Each row of a before or after table is a point. The points were changed in one or more steps. Then noise was added and the rows were shuffled. The steps act on columns, c1 being the first. Write out the steps. A step turns or swaps two columns, mirrors them in a line or flattens them onto one, adds a multiple of one to another, or multiplies or shifts one. Angles are multiples of 10 degrees, from the lower column toward the higher: turns from -170 to 170, lines from 10 to 170 but not 90. Use the fewest steps. Two steps may share a column if one is a turn and the other turns, adds or multiplies; they go together, in the order done. Otherwise the lowest column goes first.

Before (12 x 3)
[[-29  -4  12]
 [-46  21 -24]
 [-21  31  23]
 [ 39 -18   6]
 [ 16  -9 -17]
 [-26 -37  10]
 [-30   7 -27]
 [ 39 -20  35]
 [  1 -10   4]
 [ 58  -2 -18]
 [ 33   7 -15]
 [-15  11 -68]]
After (12 x 3)
[[  9  17 -68]
 [ 12  45 -24]
 [ 12 -30 -15]
 [ 10 -53 -19]
 [-40  19  12]
 [  0  30 -28]
 [ -8  32  13]
 [ -6 -20 -16]
 [-14 -43  34]
 [ -8  -3   3]
 [-11 -41   6]
 [ 26  24  23]]
Steps: turn c1 and c2 by -80 degrees

Before (12 x 9)
[[-19  49   9  37 -26 -38 -31  28  10]
 [ 52  10 -18  -9  -2  50 -33 -42 -14]
 [  7  37  -2  46 -35 -18   0  49   7]
 [-20  25 -16  17 -42   3 -21  28  30]
 [ 37  -1  14 -23 -13  51 -50   6 -17]
 [-23  31 -13  53   8  13 -28  50   3]
 [ 59  26  -6 -30  28  23 -76 -15  12]
 [-20  49  16   9 -23   9  15  14  24]
 [ 23  -1  24 -36  10 -33  21  -9  33]
 [ 14  23 -20 -39   0 -30   8  19  22]
 [ 10  45   4 -35  -3 -18   8  12  -4]
 [-44  18  -8  27 -26 -17  -7  22 -10]]
After (12 x 9)
[[  6  44  -8  38  25 -21   1  47   6]
 [  6 -37   6  44  58 -18   2  13   3]
 [-43  26   4  17  36 -17   1  20 -18]
 [ 23 -36  -8  -2  73 -30   0  -9  64]
 [-18  19 -31  24  19   4   0  26  11]
 [-23  51 -11  31  69  10   3  49 -11]
 [-21   8  -9  49  39   9   0  17  45]
 [ 61 -27 -13  27  87  24   1 -14   8]
 [ 12 -40 -30  21  60 -30   0  20  -3]
 [ 56 -11  -3  12  55  49  -1 -43 -36]
 [ 37 -22  22  -2  47  49   1   6   2]
 [-19  37   3  50  33 -36  -1  28  23]]
Steps: swap c2 and c4; turn c3 and c9 by 50 degrees; multiply c9 by 1.6; shift c5 by 60; multiply c7 by 0

Before (9 x 18)
[[ -6 -10 -31 -18 -18  38  -4 -31  -6 -24  -4  54 -15   2 -33 -17   1  -3]
 [ -9  -9   5 -21 -18  17  -4  -2  -9   3  -4 -35 -24  51 -27 -11  40 -19]
 [ 23   2  18 -19  11  -6   2  18 -13  -9  -3  27   9   4  22  15  23   7]
 [  7 -11  12  39  -6  -7  -9  -6 -15 -20 -11 -27  15  -1  12 -22   3  -2]
 [ -5  35  13  -9 -16  -3   1  17 -18 -11  -6 -42  12  11 -31 -13   4  -3]
 [ -1   1  18  49  10   2 -11   7  -6  -7  -3 -30  20  -8 -23  29  10  -2]
 [-14  -6  -8  -1 -23 -11  -4   4 -15   5   6 -41   8  30 -24  -7   9  -1]
 [-18   0  25 -22   2  -8  11  12  -5 -19 -14 -31  21  -4 -34  30  18 -15]
 [ 46  -5  20   5   1  -7   6  12   0   5  -1  47  21  -6  -2 -13   6 -11]]
After (9 x 18)
[[ -6  33  -3 -31  17  -2   2  17 -19 -10  -6  11  13 -42 -11 -17  14  -5]
 [ 22  -6  23  21   9  -5   3  19 -14  -9  -2   5  10  25 -19  -8  69   6]
 [-17  -3  40 -36   2  -6  23  12  -6 -20 -15  -4  21 -31 -21  -6  55 -15]
 [ -9   8  -7 -27 -19  19 -10  -2  -8   3  -6  52 -25 -33 -19 -10 119 -20]
 [ 47  -4  -3  -1  -2  -9  13  12   1   5  -2  -6  21  46   6 -24  18  -9]
 [  0  -7  34 -22   5   2 -22   7  -7  -9  -3  -7  20 -31  49  -1  31   1]
 [ -5   7 -31 -36 -19  39  -8 -30  -5 -24  -4   2 -13  54 -17  19   2  -3]
 [  9  -3 -14  11 -13  -6 -19  -5 -14 -19 -12   0  16 -27  39 -21  10  -2]
 [-13  15  -9 -25 -20 -11  -7   3 -14   5   5  30   8 -42  -1   4  30  -3]]
Steps: turn c2 and c5 by 50 degrees; turn c3 and c16 by -60 degrees; swap c4 and c15; multiply c7 by 2; swap c12 and c14; multiply c17 by 3

Before (10 x 32)
[[  6  11 -13 -10 -36  46  21  12 -23  11 -17  36 -50 -33 -14 -46 -21 -26
   32 -78 -49  -8  21 -28  34 -21   5  34   3 -15 -10  -7]
 [-48  18   4 -29  26   0 -46 -37 -12  34 -11  18 -52  25 -17  26  40  13
   37 -21  -8  25   6   3 -29  28  -1 -29  17  -2   3 -51]
 [-10  31 -33 -26  26 -25 -24  18  36 -40  22 -32  22 -40  21 -14  -7 -21
  -15 -30 -54   9  23 -13   0   3  20 -24 -31   3  33 -20]
 [-35  -5  17 -21   3  44  22  -1 -13  -9   1 -10 -23  38   0  18   7 -24
   40  10 -32  -9   5 -17   2  28  25  -7  18 -28 -42 -39]
 [-24  19  -7  40  27 -34 -10 -40  25 -32   4 -42 -18  -2  55 -11  33   3
   -3 -27   0 -26  -3  62   5  -9 -37  32  -7 -12 -17  25]
 [  3 -41  15 -14  27  25   7 -35  47  30 -23   7 -24 -42  46  -1 -34  26
   -1 -37 -31 -24  51 -14   9  16 -21  -6 -22 -17  37 -58]
 [ 20  41  -1  19  25 -24 -47  46 -31  31   1  18 -31 -30 -20 -24  -3 -35
  -26   3 -61   3  -8  -2  14  16 -47 -38  33   8  -7   7]
 [ 11  27  21 -25 -16   8  -3  29  34  32  17 -42  35  -4  53  32 -22  27
    3 -18  13  16  14   3 -42  34 -19  -1  12 -20 -29  21]
 [-33   1  22   4  12   2 -47 -11 -15  -2 -21 -40 -39  18  50  22  24  23
   -5 -28 -10 -11  -5  39  31 -49  -9  14  29  33 -35  24]
 [  4 -20  17 -10  10  -5  23 -40  40  18  54  -5  34  12  33  32 -41 -19
   36   5 -25 -14  15 -10 -14   2 -15  36  17 -47  11  13]]
After (10 x 32)
[[-10  41  17  18  24 -24 -48  46 -31  31  23  18  19  39 -20 -25   3   6
  -27   2 -61   3  -8  -3  15  16 -47 -37  33   9  -8   7]
 [ -1   2 -41   3  12   2 -47 -12 -15  -2 -31 -40  44  -4  49  22 -24  36
   -5 -28 -10 -11  -5  51  32 -48  -9  14  29  32 -35  25]
 [  4  -5 -39 -21   4  43  21  -1 -13  -9  15 -10  34 -28   0  17  -8 -33
   40  10 -33  -9   5 -22   2  28  25  -7  19 -28 -41 -39]
 [-16 -20  -5 -11  10  -5  23 -40  40  18  53  -5 -28 -24  33  32  42   4
   37   5 -26 -14  15 -13 -15   3 -14  36  18 -48  11  12]
 [  9  11  11 -11 -37  46  21  11 -23  10   4  36  36  48 -14 -47  20 -45
   32 -78 -49  -9  22 -36  33 -20   6  34   3 -15 -10  -8]
 [-14 -40  -5 -14  27  24   7 -34  47  31 -34   7   8  47  46  -1  33   0
   -1 -37 -32 -25  50 -19   9  16 -20  -6 -22 -17  38 -58]
 [-25  26  -2 -25 -16   8  -3  28  33  32  -5 -42 -34  -8  53  32  23  34
    3 -18  14  15  15   3 -42  34 -19  -2  12 -20 -29  20]
 [ 20  17 -43 -30  26   1 -46 -37 -13  33 -16  18  57  -6 -17  28 -40  35
   37 -21  -7  25   5   3 -29  27  -1 -30  17  -2   3 -51]
 [ 34  31   7 -26  26 -26 -24  18  35 -39  30 -31 -34  30  21 -14   7  14
  -14 -30 -54   9  22 -17   1   2  20 -23 -30   3  34 -20]
 [ 19  18 -16  41  27 -34 -10 -41  25 -32   2 -42  16   8  55 -11 -33  12
   -3 -28   0 -26  -3  81   4  -9 -37  33  -8 -12 -17  26]]
Steps: turn c1 and c3 by 120 degrees; turn c11 and c18 by 40 degrees; add -0.7 times c7 to c18; turn c13 and c14 by -160 degrees; multiply c17 by -1; multiply c24 by 1.3

Before (12 x 64)
[[-14  12  38 -17 -23   3 -39   1  22 -11 -12  10  19   7  -3 -14   6  16
   33  -6  -1 -30  14  15  26 -21  17 -20  32 -58  -4  -4 -18  -1 -26 -18
    1 -25  21  30  54   6  57  20 -66  -5  18  -3   5  14  10  -3 -33   8
  -54   9  24 -37 -27 -40  38  18  15  18]
 [ -2  25  24 -16 -16  -6 -14  17  -2 -36  -5  -4  -8  33 -15  -6  13  27
   14   1   8 -53  10  12  30 -36 -14  -4  57 -57 -36 -31   3  10 -30   1
  -39 -25   2  29 -18   3  15  11 -40   9   9   2  -2   0  36  -2 -18 -10
    2  -9  43 -62  -5 -11  28   2 -13  33]
 [-12  18  32 -14   0  10 -17  26 -25 -17 -11 -28  -4  42 -47  -7 -13  16
   56  -4   5   1  23   5  14 -20  11 -12  13  -9 -21   8   8  -1 -26  -1
  -29 -26  16  -5 -10  -6  56  19 -17  -2  18 -14 -21  -6  37  25 -13 -12
  -25  24  10 -26  -5   2  44  36 -15  25]
 [-11 -22  19 -32 -26 -13  -5  24 -14 -22 -42  -8   1  43 -20  -5   7  26
    0   5   6  -5   3   7   3 -31  12 -16 -11 -26  -9 -18   1  30 -26  26
  -59 -29 -16  19  11  25  51 -12 -33  15  26 -15  35 -26   6   9 -12   3
  -22  22  16 -63 -28  10  37  -2  16  -7]
 [  9 -14  42   8 -12 -19  15   1  15 -24 -14   3  10  40  -8  -6  12  30
   48 -22  41 -37  13  20  17 -36  -6  15  -1 -22 -20  15 -15 -29  -7  -2
  -18 -43  19   2   1   3  55  11 -69  22  21  -4  15   0  12  16  13  -7
  -12 -11  34 -59 -24 -24  36  36 -20  12]
 [  2   0 -61 -67 -12 -19  33 -13  19 -15  30 -20 -30  -2  23 -46  -6 -35
  -35  -1   0  41  24  10  34  18  16 -14  15  25  17  39  -2 -39 -31  44
   -9 -24  22 -39  15  -9 -11  12  46   1   2 -12 -10   9  13 -14  25  22
   26 -30  -2  39  -3  11 -22 -12  13 -40]
 [ 15  19  23 -18  -2 -11   7  -4   0 -47  10   6  14  31 -33 -32  33  24
   49   1  24 -28 -30  10  26  -2  40 -19  11 -49 -13  15  -7  27 -27   5
  -30 -24  32  21  16   1  25  -4 -14  10  12 -14 -24   9   1  27 -17  19
  -31  -7  41 -60  -5 -18  40  10 -14  13]
 [-30  -7 -31 -48   9 -32   7  18  35  -8   9 -19   8 -45  23 -27 -42 -64
  -50  14   0  -1 -19 -23  12  11  13 -19 -21   1   0  32  -5 -41 -21  36
    9  10  -5 -20  10  -7   1  -1  44  -2 -16 -13  -2  26 -27  16  27  24
   53 -38 -11  33   2  34  -9  27  10 -37]
 [  5  24 -49 -26  11 -20  -1 -10  18  -7  -4 -43  -8 -19  39 -15  -8 -16
  -27  -2   4  12   3  -1  50  20 -17  -8 -15   8  39  -4  -8 -13 -19  38
  -11  -2  17 -16  37  -3   5 -16  52  18  19   1 -45  17  -8  27  33 -22
   36  -2  18  30  28  25 -10   8  44 -48]
 [  2  -3 -10 -17 -22 -30  29  24  15   2  25 -18  14  -3  13 -17 -23 -40
  -12 -12  -9  20 -18  -9  56  26  -7 -15 -20   1  35  13  -3 -41   1  58
    9 -33  15   1  23  -9 -19 -16  26 -11 -38 -15 -24  52  -1 -27  20  -7
   14  -1  15  27   8  28 -36   0  -4 -19]
 [ -9  29  -6   0 -48 -19   7 -25  -3  17  -4 -21   3  12  22 -50 -35 -22
  -51  17  -6 -23  -2 -35  29   6 -31  26 -22 -24  19  -6   6  11   8 106
  -25  48  72  -3 -55 -15 -19 -17 -17  34  -9  14  -9  17  38  79  -4  17
   -3  11 -11 -54 -46   1   7 -97  23  -3]
 [ -5 -20 -26 -19  31   9  48  -8  21  14  34 -25  -6  13  31 -26 -40 -50
  -43 -19 -30 -16 -16   0  36  18  13 -20 -19  -7  28  19   0 -26  -3  26
   -7  -2  -1 -26  36 -21 -18  28  35  17 -35  10 -13  48 -32   3  13  10
   24 -15  47  62 -19 -15 -11   0   5 -24]]
After (12 x 64)
[[ -12   19   33  -14   -1   15  -16  -16  -21   32   -6  -22    0   42
   -48  -25  -12   16   58   -1    4    2   20    8   10  -17   12  -12
    12   -9    4   12    8   -2  -24    1  -10  -23   13  -13  -10   -2
    56   18  -14   -2   17  -14    1   -8   33   24  -16  -10  -29   30
    10  -26   -8    3   41   41  -17   59]
 [  -4   26   22  -16  -13   -6  -19    4    0   50   -4  -14  -13   33
   -21  -39   14   24    9   -2   10  -48   11   12   28  -34  -18   -1
    60  -57    1  -32    5    7  -34   -3   -8  -30    3   31  -23    0
    14    9  -40   11   10    1   -9   -3   35   -2  -18   -9    3   -6
    46  -63   -4  -15   25    0  -10   81]
 [   5   27  -46  -24    9  -17   -2  -38   17   13   -4  -10   -6  -16
    36   33   -6  -15  -32   -4    1   14    1    0   50   20  -18   -1
   -14   12   19   -6   -7  -17  -22   35   -8   -6   15  -19   37   -3
     7  -18   51   18   23   -1  -33   14   -7   24   33  -23   35   31
    15   28   28   28  -13    6   45 -118]
 [ -31   -4  -37  -47    8  -34    3   -3   33   -1   11  -16    8  -46
    21   -8  -42  -64  -46   14    0   -2  -21  -27   12    5   13  -21
   -20    0   29   31   -7  -45  -23   39   10   11   -4  -22    9  -11
     2   -1   44   -3  -14  -12  -26   26  -26   16   23   25   54  -29
   -12   34   -4   35   -8   24    9  -95]
 [   4    2  -64  -70   -7  -22   33  -23   19   16   27   -2  -29   -5
    23   10   -9  -36  -34  -10   -1   42   23   10   33   21   12  -15
    11   25   46   36   -4  -37  -28   44    6  -24   19  -34   14   -8
   -12   11   47    0    4   -5  -29    8   11  -13   24   17   26  -19
     0   39    0    9  -21  -14   14  -99]
 [ -10  -23   17  -31  -29  -13   -7    5  -16   58  -47  -19    1   44
   -24   -6    4   28    1    8    5   -9    4   10    1  -34   14  -10
   -10  -22    2  -20    4   29  -25   28  -28  -34  -12   19   13   21
    51  -12  -34   13   27  -16   42  -26   13    6  -16    4  -22   -5
    17  -59  -28    9   42   -3   19  -18]
 [   9  -14   46   10  -14  -18   15    3   12   30  -16    3    8   40
   -13  -18   13   30   46  -24   40  -37   12   21   18  -39   -7   21
     0  -23    3   15  -15  -28  -11    2    4  -44   20    4   -4    7
    56   14  -68   25   24   -3    4    4   14   18   15   -6  -15  -19
    32  -56  -21  -22   35   36  -21   30]
 [   4   -5   -9  -20  -21  -32   29   -2   17   -3   21  -25   14   -8
    14   29  -20  -37  -10  -11  -11   23  -12   -8   58   26   -8  -17
   -17    1   22   10   -1  -40   -2   61    9  -30   17   -1   20  -11
   -18  -17   28  -11  -39  -12  -19   52    6  -25   22  -10   14   15
    16   29    4   26  -43    2   -3  -51]
 [ -10   14   42  -19  -28    0  -37    8   23    7   -8    3   20    6
    -5  -15    5   11   30   -8    0  -31   19   15   28  -22   19  -21
    32  -59   15   -6  -13   -1  -27  -19    7  -28   16   31   55    9
    55   22  -68   -8   14   -5   10   14   13   -4  -30    8  -58    7
    24  -36  -26  -38   38   20   15   45]
 [  -9   31   -5    2  -45  -22    3  -31   -1   -1   -7    9    3   13
    26   14  -34  -24  -49   15   -3  -24   -3  -38   27    7  -32   24
   -28  -25   50   -8    5    9    4  103  -32   53   71   -3  -61  -11
   -22  -20  -19   34  -14   12    2   19   35   75   -8   16   -2   18
    -8  -53  -49    3    8  -96   24   -3]
 [  16   16   23  -19    0   -9   11    1    4   51    9    3   16   30
   -36  -22   32   26   49    5   25  -29  -32   14   24   -2   45  -24
    12  -45   27   14    3   29  -24    9    7  -26   35   21   18    4
    27  -10  -14   10   14  -12  -19   10    0   31  -14   21  -35   11
    44  -56   -7  -15   40   11  -13   37]
 [  -7  -19  -24  -16   37    6   48  -24   20   -3   37   -2   -9   10
    36   25  -36  -48  -42  -18  -23  -15  -16    0   39   19   12  -21
   -22   -7   33   15    2  -25    1   27  -12   -8   -1  -29   34  -22
   -13   27   34   23  -33    7  -22   50  -31    5   15   11   27   -4
    43   59  -21  -15   -9    0    1  -60]]
Steps: turn c8 and c12 by -60 degrees; multiply c12 by 0.7; mirror c10 and c37 in the line at 110 degrees; turn c16 and c31 by -80 degrees; turn c49 and c56 by -40 degrees; multiply c64 by 2.5
